Each row is a point. The points of each table are mixes of a few directions, plus a little noise. How many directions does each table use, and how many do they share? Where both have some left over, give the other angles between the two spaces (their principal angles), to ten degrees, smallest first.

First (7 x 2):
[[-17 -28]
 [ 26  41]
 [-32 -51]
 [ 36  58]
 [-19 -30]
 [-10 -17]
 [ 18  27]]
Second, 7 rows:
[[-47  29]
 [ 60 -38]
 [ 42 -27]
 [-39  25]
 [  7  -5]
 [ 14  -8]
 [-35  23]]
Directions: first 1, second 1, shared 0; angles 90

First:
[[-20  -8 -10   4]
 [ 12   6  12 -27]
 [ 22   5  -1  42]
 [  2   1   0   4]
 [-38 -13 -15   0]
 [ 60  22  30 -18]
 [-38 -13 -16  -5]]
Second (5 x 4):
[[ -2   1  13  -3]
 [ 28  45 -22   0]
 [  0   2   6  -1]
 [-17 -18  46  -8]
 [-10 -29 -42  11]]
Directions: first 2, second 2, shared 0; angles 40, 70

First, 8 rows:
[[ 24   6   3  13  18  22  19  24]
 [  5   1   0 -21  -5 -10   5 -14]
 [ 60   6  13 -20  -2  11 -25  -9]
 [-49  -4 -13 -26 -12 -33  29 -22]
 [ 10  -1   4  15   5  12 -11   9]
 [-28  -1  -5  34  13  12  18  27]
 [ 21   1   7  44  21  36  -8  38]
 [-47 -10  -7 -41 -38 -49 -27 -52]]
Second:
[[  3  47 -26 -23 -29 -22  -8  -2]
 [-26 -38 -27  -5   5  34 -29   5]
 [ -5  15 -22 -16 -15  -4 -14   1]
 [ 30  51  27   2 -10 -41  32  -7]
 [  0  36 -25 -21 -23 -16 -10  -1]
 [-26 -44 -22  -3   9  35 -27   6]
 [-12 -41   4  11  18  27  -6   3]
 [  3  19  -6  -7  -9 -10   0  -1]
 [ 26   3  51  24  18 -18  41  -4]
 [  5 -47  45  33  35  16  25  -1]]
Directions: first 3, second 2, shared 0; angles 60, 60

First:
[[ 11  -9   4  13   0 -12 -16  -2   0  12 -20]
 [-25  -8   8   4  -1  16 -13  -1   9   0 -10]
 [ 19  -4  10  -2   2   9  31 -26  -3  -3 -19]
 [ 22  12 -15  -3   0 -25  -1  14 -10   2  22]
 [-24  -8  -1  13  -3  -7 -45  20   8  11  -5]
 [-27 -22  13  24  -3   2 -50   5  14  17 -35]
 [ -2  25 -11 -36   2  23  60  -5  -8 -30  48]
 [  6  13 -15  -7  -1 -15  -3  18  -7  -3  29]
 [ 21   0   6  -6   2   8  36 -23  -5  -6  -9]]
Second:
[[ -5  -4   6   2   0   0   0  -6   5  -1  -2]
 [-16  -8   8   3  -1  23  -3  -6   4   1 -24]
 [-35 -18  19   6  -3  58 -10 -12   8   4 -57]
 [ 19  13 -16  -5  -1 -15   0  16 -13   2  17]
 [  4  -8  15   5   6 -52  17 -28  23 -11  43]
 [-17 -20  27   9   4 -17  11 -35  28 -10  11]
 [ 28  20 -25  -9  -1 -19  -1  26 -20   4  22]
 [ 11  18 -26  -9  -5  34 -15  37 -30  12 -26]
 [ 10  10 -14  -5  -2   8  -5  17 -14   5  -4]
 [  2  -2   6   3   3 -22   7 -10   9  -4  19]]
Directions: first 3, second 2, shared 1; angles 80

First (11 x 12):
[[ 10  -6 -14   5   4  13  -6  -6   7  -1   3   1]
 [ -9 -10  12  11  -2  -6   0   0  -6   1   5   3]
 [  0  -5  -5   7   1   8  -2  -4   1   0   5   2]
 [ 12 -11 -12   9   6  12  -8  -6   8  -2   3   0]
 [ 17   9 -15 -14   4   4  -3   2  10  -3  -8  -6]
 [ 18  -7 -11   2   6   2 -11  -2  11  -4  -2  -3]
 [  9  54   4 -60  -9   3  35  23   0  -3 -41 -25]
 [ -8 -19  39  18  -3 -20   5   9 -11  -5  -7  -6]
 [ 19  -6 -17   1   7   5 -12  -3  13  -4   0  -1]
 [-50   6   6   6  -9 -30  -8  -9 -19  19  37  30]
 [-20  -6  13  13  -5   8  10  -4 -12   3   7   5]]
Second (11 x 12):
[[ 14   4 -15  -7   7  13  -9  -4  19   6  13  17]
 [-21   8  -6  -1  -9  -4  16  -1 -29 -10 -21 -29]
 [-23  -8 -13  12  -4 -43 -21  -6 -19  -3  10  -5]
 [  5 -20  34  14   1 -16  -3   9   4  -1   0   7]
 [ 18 -29 -25  30  10  20 -18 -15   7  -8   5  -5]
 [ 12  -7  19   4   0  14  12   7   2  -7 -17 -13]
 [  6  25 -11 -27   2  15   3   2  20  12  13  22]
 [  6  -1  44  -3  -4   3  23  17  -2  -4 -20  -8]
 [ -1  -8  15  11   0  20  12   0  -2  -1  -4   0]
 [ -7  28 -21 -29  -2 -19  -6   3   1   5   5   4]
 [-13   8 -22  -4   0  -2  -9  -9  -1   7  18  13]]
Directions: first 4, second 5, shared 4

First:
[[  0  15 -11  22 -33  15   6  -1  -1 -29   2 -19 -23  -1   0  -6   6 -16]
 [  9  24  -4  24 -52  24   8   1  -6 -30   4 -31 -30  -1  -6  -3   9 -23]
 [ -3   5   0  -2  -5  -2   5 -19   6 -10 -16 -15 -17  -5   3  -3   5  -9]
 [ 24   4  25 -19   7 -11  -9  -3 -12  36   1   1  18   1 -16  12   0   4]
 [ 11  -9  11 -19  35 -27  -2 -25  -4  27 -19  10  18   0  -3   5  -1  10]
 [-25 -15 -15   0  18   5  -2  21  11  -6  13  22   9   3  13  -4  -9  12]
 [ -8 -12 -10   1  27 -16   4 -11   5  -3 -12  11   7   4   9  -5  -2   7]
 [ 22  -2 -15  38   6 -13   0  17 -27  -2  20  26  32  22  -8  -1  -7  12]
 [-40  -7  23 -60  -1  32 -14  20  39  21   6  -9 -21 -27  10   7  -2  -1]
 [ 10   1  -5  13   1  -7   1  -1 -10  -2   2   5   7   9  -3   0   0   1]]
Second, 10 rows:
[[-21   5  -9  -3 -17  20   5   5  17 -17   2 -13 -26  -9   8  -3   0 -11]
 [ 12  18  -3   1 -25   8   6 -13  -4  -8  -6 -38 -43 -10   0   2  -1 -14]
 [ 22  19   2   0 -22   2   6 -14 -12   3  -3 -32 -31  -7  -8   7  -2 -12]
 [-26  -8  -6 -19   5  13  -2   8  21  -7  -1  -8 -23 -13  18  -6  -5   3]
 [  3 -13   2  19  19 -17  -3   3  -9   1   1  39  51  19  -7  -4   6  11]
 [ 15   0  13  -1  14 -14  -1   4 -15  35  12  26  41  11 -22  14  -1   5]
 [-36 -15  -8   7   8  10   1  20  19 -15   7  34  30   7   4  -6   6   3]
 [ 36  13   1  11 -11 -13   2 -23 -21  -4 -14 -32 -25  -1  -3  -1   0  -4]
 [-13 -14   6   0  23  -6  -2  16   3  17  10  44  51  13  -7   3   1  11]
 [  6  -4   0 -14   9  -5  -6  -8   1  -2 -11 -20 -25 -10  14  -5  -5   8]]
Directions: first 4, second 4, shared 2; angles 30, 50

First:
[[  1   6   7   1  22  12  -2  -6  21 -23  -4   4   4   3   0 -10   4  -5
   -8  -3 -34  -7   3  23]
 [ -2  -9 -13  -1 -39 -23   2  11 -39  41   7  -6  -7  -7   0  18  -7   9
   15   5  60  13  -5 -41]
 [ -1  -5  -7  -1 -22 -12   2   6 -22  23   4  -4  -4  -3   0  10  -4   5
    8   3  33   7  -3 -23]
 [  1   4   5   1  16   9  -1  -4  16 -16  -3   3   3   3   1  -7   3  -3
   -6  -2 -24  -5   2  16]
 [  0  -1   0   0  -2  -1   0   0  -1   2   0   0  -1   0   0   0   0   0
    0   0   2   0   0  -1]
 [  0   0   0   0  -1  -1   0   1  -1   1   1   0   0   0   0   0   0   1
    0   0   2   0   0  -1]
 [  2   5   7   0  21  12  -1  -6  22 -23  -4   4   3   3   0  -9   4  -5
   -8  -3 -32  -7   3  22]
 [  0   1   1   0   5   3   0  -1   5  -5  -1   1   0   1   0  -2   1  -1
   -2   0  -7  -2   1   5]
 [  0   0   0   0   0   0   0  -1   0   0   0   0   0   0   0   0   0  -1
    0   0   0   1   0   0]]
Second (11 x 24):
[[ -5 -19  20  -4  16  -1  -3   8 -13 -20 -12   6 -12   3   8 -11   9  10
  -13   6   8  10   7  -3]
 [ 16  19 -24  -8  -6  -5   4  12  13  22  13   2  32   4  10  32 -11  -7
    9  12   0 -44   3  11]
 [  0  23 -17  -3  -3  -2   6   5  26  16  10   4  14  -1   4  13 -10  -2
    5   0 -14 -19   7  18]
 [ -1   8  -6  -3   5   3   2   2  12  -3   2   1   5  -1   2   4  -2  -1
    0  -1 -14  -8   3  13]
 [-14  -3  12   9  -6  -3  -1  -4  -3   4  -3   3 -19  -3  -5 -20   3   5
   -3  -7  11  28   2 -11]
 [-11 -22  15  -5   4  -6  -1   5 -22 -13  -9   1 -21  -3   2  -9   6  14
   -7   1  15  24   4 -12]
 [  0  11 -10  21  -9  12 -12  -5   1  -4  -9  -6  -3  -2   1 -17  13 -13
    6 -11   2  11 -14  -7]
 [  4  -6  -3 -11   0  -6   3   9 -10   3   2   0   5   1   5  16  -4   5
    1   8   8 -11   3  -2]
 [ -4   1  -2  13  -2  14  -7 -17   1 -15  -7 -11 -13  -5 -12 -19   9 -10
    3 -17 -16  23 -15  -2]
 [  4  -3  -8 -20  -2  -7  11   1  -2   7  12  -4   9  -2  -5  27 -13   5
    4   5  -8 -16   3   7]
 [ 10  -8  22  11   3   2  -2 -17  -3   4   1   5   3   9  -9 -16   1  -8
   -5   4   8   1  -3 -12]]
Directions: first 1, second 6, shared 1

First:
[[ 16  17 -25  -7  12 -28 -24   1 -28  23  -3   2 -17 -15  12  15  10 -33
    0  -5 -14 -29  23  28  11   0  -4 -14   8 -12  15 -16]
 [ 19 -18  23  12 -11  -2  -8 -13  -4  -6 -29   8  26 -13 -19 -49   7  -2
   27 -33  -7  27   5 -18  28 -19 -12 -15  18  21 -24   4]
 [ 24  27  -9  -7   2  -4 -18 -10 -15  13 -16   4  -4 -20  10   7  23  -6
   18  -6   0  -4  21  18 -19 -24 -37   2   9   2  10   0]
 [-36   6 -33  -4   8  26  34   2  14 -15  16 -22  -1  33  15  60 -12   8
  -38  38 -11 -32   3   3 -23  26  29  37  -3   1  11  16]
 [ 13 -14  37   5 -18  19 -10  -6  19   9  -5  21   2 -28 -17 -49 -12  -3
   26   0  18  22 -24 -13  26 -26 -29 -20  -1  -1 -21 -12]
 [ 20  -5  18   6  -4  -9 -18  -5  -8  14 -12  12   1 -22  -7 -34   0 -15
   20 -14   0  10   2  -2  27 -16 -14 -22   7   0 -13 -11]
 [-19  -2  16   5   7  -9  19  14   5 -14  21  -9  -4  26   6   9  -6  31
  -17   5  14  21 -11 -13 -28  21  25  12 -24  -6   2  13]
 [  4  12   3   8  10 -10   0  -2 -14  14  -1  -3  -6  -4  14   6  -3 -15
   -5  11  -7  -9  19   6   7   2   5   1  -1  -6  -9   2]
 [-41 -24 -30 -17  -6  17  25  19  31 -38  29 -14   2  43 -14  35  -9  36
  -32   4   7  -7 -38  -9 -28  34  38  19 -13   1  30   5]]
Second (10 x 32):
[[-27  -9   5   7  18 -12  18  -4  30 -16   4 -29  23  34  -3  -9  12  40
   -7 -21  -1   3  25  -1 -40 -20 -10  50  15  19 -20  12]
 [  1   9  -6   1 -13   2 -14  -4   7   0 -14  16  -8  -3  -6  10  -4  -2
  -11  12   2 -10  -1 -13  26  17  16 -11  -9   0  11  -3]
 [ -6 -15  -8   6  16  -7   3   7   4   6   6 -18 -17 -13  20  11   0 -10
   -6   5  -5 -21  33   5   0 -15  13  16   9   2  -8 -19]
 [  0  31   6   0   2 -35 -31  -8  -3  36   3  25  -1  13 -18 -22 -16 -26
  -12   5  -5 -22 -14  18  44  23 -10 -26  -7 -25  -3  -5]
 [-33   7  -9   7  21 -33  -6 -11  34  13   3 -16  17  40 -12 -11  -4   8
  -24  -8 -15 -39  30  15   8  -2  -5  37  20   4 -21  -1]
 [ 15   3   8   4 -22  12  -8   6  -1 -17 -17  19 -21 -24   5  15   5  16
    0  12  20  22  -3 -33   4  13  26 -18 -27   4  20  -2]
 [ 16  -4  28   9  -9  -1  -1  14  -3 -20  -8   7 -24 -26  16   5  15  36
    8   1  32  45   8 -36 -27  -4  20  -5 -33   5  11  -1]
 [  8  -9 -15 -13 -32  58  22  -7  -4 -38 -16   7  25   1 -14  17   7  15
   13  -1  -1  28 -39 -19 -16   8  -4  -5   2  20  20  27]
 [  6 -29 -22  -6  15  25  21   8 -23   6  16 -24  -8 -25  24  16  -3 -38
   15   5 -19 -19  10  25  -6 -24  -3   3  27   0  -5 -16]
 [ 20  16  14 -13   5  -7  -5  -1 -42  31  23  15  13   1 -11 -33 -12 -39
   25 -10  -8  13 -48  40   8   3 -43 -40   2 -30  -6   8]]
Directions: first 6, second 5, shared 2; angles 60, 70, 80

First:
[[ 19   9  30 -10  37 -18 -14   1  -5   2   4   0   5   0   4  -9  -9   7
  -21  -1  -1 -21  17 -20  15 -13 -31  29 -11  -9 -16  -1]
 [  0   6 -16   4 -19 -13   2  -4  -4   3  -3  -4   8   0   5  15   1 -12
   23 -10  -3  20 -19   1  -5  10  11  -7   0 -11   9 -11]
 [ -3  -6   3  -4  -2  -4 -13   4   2  10  19  -3 -18  -3   7 -17  -7   5
  -18  11 -13   8   7  -6   8  -4 -18   0  -2  -7  -5  15]
 [  1   6  -8   8   4  17  28  -7  -1 -22 -37   6  33   8 -17  27  14  -7
   33 -18  27 -18 -12  14 -17   8  37  -4   8  18   9 -26]
 [-31 -33  -3  -1  -9  56   2  12  16  -2  19   9 -47  -4 -14 -43   4  25
  -42  37   1 -14  31  22  -4 -11   0 -24  16  37  -6  41]
 [  1   4 -12   7 -10   4  16  -4  -1  -9 -18   1  19   4  -6  20   9  -8
   25 -12  11   2 -15   9 -11   9  23  -6   5   4   8 -15]
 [  9   9   0   0  -1 -19  -5  -4  -5   4  -1  -4  10   1   7  12  -3  -8
   12  -9  -4  11 -10  -8   3   4  -3   6  -5 -14   2 -10]
 [ 20  16  12  -6  12 -40 -16  -4  -8  11   7  -8  11  -1  16   8 -10  -7
    2 -12 -12  10  -7 -22  13  -1 -22  19 -14 -29  -4 -10]
 [ -6  -4  -5  -2 -15  -8 -13   3   1  14  21  -5 -20  -5  12 -12  -6   0
   -9   9 -17  20  -1  -4   6   1 -13  -6  -2 -11   1  14]
 [ -3  -8  13  -5  16  12  -7   5   4   0  10   3 -16  -2  -4 -21  -3  13
  -27  13  -1 -15  20  -2   7 -10 -16   5   1   9 -10  16]
 [ -5  -1 -15   8 -10  17  20  -3   2 -12 -20   3  15   4 -11  18  10  -6
   24 -10  16  -3 -12  14 -14   9  31 -12   8  13   9 -14]]
Second, 9 rows:
[[ 13   9  10  -3  16 -12  -2  -2  -3  -1  -5   0  11   2   2   5  -2  -2
    1  -7   2  -8   1  -9   5  -4  -7  13  -6  -6  -4  -8]
 [-11  -5 -19   3 -28  -3  -4   2   3  10  12  -4 -14  -4   8  -2  -1  -5
    6   4 -12  26 -12   5  -3   8   5 -16   3  -6   9   7]
 [-32 -31   0   0  -4  60   7  12  16  -7  12  10 -41  -3 -20 -39   6  25
  -39  34   7 -23  32  24  -8 -12   5 -22  18  43  -6  38]
 [  6   5   4   0   7  -3   4  -3  -2  -3  -9   0  11   2  -2   7   1  -2
    6  -5   7  -6  -2  -2  -1   0   2   6  -2   0  -1  -8]
 [ 17  14  12  -5  13 -29 -10  -4  -8   5   1  -5  13   1  10   8  -6  -6
    3 -11  -6   3  -4 -17   9  -2 -15  18 -11 -20  -4 -10]
 [  3  10 -21  10 -16   0  23  -7  -4 -12 -31   1  33   6  -7  37  11 -17
   46 -21  16   7 -28  12 -18  15  38  -9   5   0  15 -29]
 [ 20  16  11  -1  20 -20   4  -7  -7  -6 -19   0  29   5  -1  22   0  -8
   18 -19  10 -11  -8  -9   1   1   2  18  -7 -10  -2 -23]
 [-18 -14 -14  -1 -28   4 -16   9   7  17  34  -3 -39  -7  12 -25  -5   6
  -20  21 -23  27   3   2   6   0 -13 -19   3  -5   2  29]
 [  4  -1  17  -5  19   2  -6   2   1  -1   4   2  -4   1  -2 -12  -3   8
  -20   6   1 -16  16  -5   6  -9 -15  11  -2   4 -10   8]]
Directions: first 3, second 3, shared 3
